Rows are points. Examples show where two turns around zero, p and q, send a point. Where does a point land after both, in the order given? Backwards means that the second turn is done in reverse. Each puzzle has new turns, and all numbers are rounded.

Turn p:
[37  9] => [-22  31]
[ 6 31] => [-31  -6]
[-44 -40] => [ 54 -26]
Turn q:
[-17 -40] => [-43   6]
[-22  -5] => [-11  20]
[40 45] => [ 54 -27]
Where do these land?
q, then p: [ -7 -41] => [ 19 -37]
q, then p: [-39  35] => [-52   4]
p, then q: [36 35] => [ 8 50]
p, then q: [ 10 -29] => [ 25 -17]

Turn p:
[20 14 24 34] => [ 17 -17 -41  -6]
[-20 -18  -4  -8] => [-17  -8  21  -2]
[ 9 -8 12 -3] => [-7 -5 -9 12]
[-13  -2   7 -14] => [-19   6   5  -2]
[ 22 -12 -20 -19] => [11 11 16 30]
[-15   4  -3   4] => [ -3  -1   6 -15]
[ -3  21 -17   6] => [ 18  13   4 -16]
Turn q:
[17 12  3 27] => [-17  16  20  16]
[ 16   9  -6 -22] => [ 10 -22  16  -2]
[ 20 -10   1  -2] => [ 6 -9  4 20]
[-27   3  10 -12] => [ -7  -5 -19 -24]
[-26 -14  -8  10] => [  8  21 -21  -9]
Where do these land?
q, then p: [  8  12   0 -22] => [-16 -11   2  18]
p, then q: [  5   1  -3 -12] => [-10   6   6  -3]
q, then p: [15  1 16 -7] => [ -6 -21   7  -3]
p, then q backwards: [ -4  -4 -12  43] => [ -2   1 -14 -43]
p, then q: [ 9 -3  1  7] => [5 4 2 9]
q, then p: [-48   6  -2  -2] => [-3 42 23  6]
p, then q: [ 14 -12   0  -7] => [-7 16  0  8]
